Rows are points. The points of each table are mixes of a few directions, plus a little noise. Count the directions of each table, and those that both share. Where both have some left over, give the other angles between the two spaces (their principal angles), to ten degrees, smallest first.

First (4 x 2):
[[ 14  25]
 [  0   1]
 [ 19  34]
 [-33 -60]]
Second:
[[  3   1]
 [-50 -19]
 [ 57  23]
 [-51 -19]
 [ -5  -2]
 [ 50  18]
 [ -6  -2]]
Directions: first 1, second 1, shared 0; angles 40

First:
[[ 19  -6 -15  16  11 -11]
 [  3  22 -34  -6   8 -41]
 [  0  20   1 -17  19 -15]
 [ 10 -15   1  14   1   9]
 [-27  13 -20 -13 -31 -14]
 [ 14 -25  29  15   8  33]
 [-10   3 -10  -3 -14  -5]
 [-11 -13  47  -7  -4  44]]
Second:
[[ -5   3   6 -12 -22  23]
 [  7  -5  -9  16  30 -31]
 [ -6   3   7 -13 -23  24]
 [ -2   1   3  -7 -12  13]
 [ -5   3   6 -12 -21  22]
 [ 12  -8 -16  31  57 -60]
 [ -2   1   2  -4  -8   8]]
Directions: first 3, second 1, shared 0; angles 30

First (8 x 9):
[[ 41 -33 -32 -16 -10 -25   3   5  16]
 [-19  -6  18  -3   8  45  27 -17 -39]
 [  7  25  24  -2   2   4 -21  17   9]
 [ -4 -31   7  11  -3 -29   1 -23 -10]
 [-15  24  -4   8  18  13  20  -6 -26]
 [-23  32 -60   6  -6  -3  -1  20  47]
 [ 25 -13  17 -20  -3  24   1   7  -8]
 [-12   4  31  16  -6 -30 -31  -2  13]]
Second, 7 rows:
[[ -8 -22  11  -2  -1 -19 -12 -22  -8]
 [ 28  14 -18   4  -9   9  11  26  27]
 [-13  -5  28  -4  16 -14 -11  -3 -36]
 [-45  23   4  -5  19  34   7  -8 -31]
 [-24 -18   5  -4   0  -6  -8 -32  -9]
 [ 57  -2  12   6  -3 -33  -7  42  10]
 [  6   9 -42   4 -21  29  19  -3  47]]
Directions: first 5, second 3, shared 1; angles 30, 30

First:
[[-30 -25  32 -25  18 -55  -1 -16 -60  12 -12   2  20 -21]
 [-18 -19   2   0  10 -17 -11   8 -16  13   9  -9  18 -12]
 [  3   2   0  -2   0   6   9  -6   8   5   0  -3  -6   3]
 [ 16  23  -1  12 -18 -14 -34  16 -24 -54 -21  33   6  -2]
 [ -1  -3  -7   4   1   9   1   5  12   8   8  -8   0   2]
 [ 12   9 -12   5  -5  30  15  -2  34   7   7  -8 -16  12]
 [ 29  28 -14   9 -16  39  14  -3  41 -15  -3   7 -27  20]
 [-12 -14  -1  -2   9   0   7  -2   5  23  11 -15   4  -3]]
Second:
[[  4  16  -7  29  23   9 -16  -6 -11  -3   8  -8   8   9]
 [  8  18 -20  20   4 -42 -41 -19 -13 -17 -26  13  13 -10]
 [ -7  -3   9  -2 -22  22  30  18   6  -9   1 -14 -13   2]
 [  4   1  13 -12  -1   0   3  -9   7  25   4  20   0   7]
 [-11 -40   8 -49 -13   7  30  18  16   5  11  -8 -10 -11]
 [-14 -24  10 -25 -30  25  46  30  13 -13   5 -22 -18  -6]
 [  7  14 -19  29  31 -12 -36 -14 -16 -10   0  -5  15   0]
 [  9  19   6  10   7  -9 -16 -19  -2  21  -3  24   6  10]]
Directions: first 3, second 4, shared 0; angles 40, 50, 60
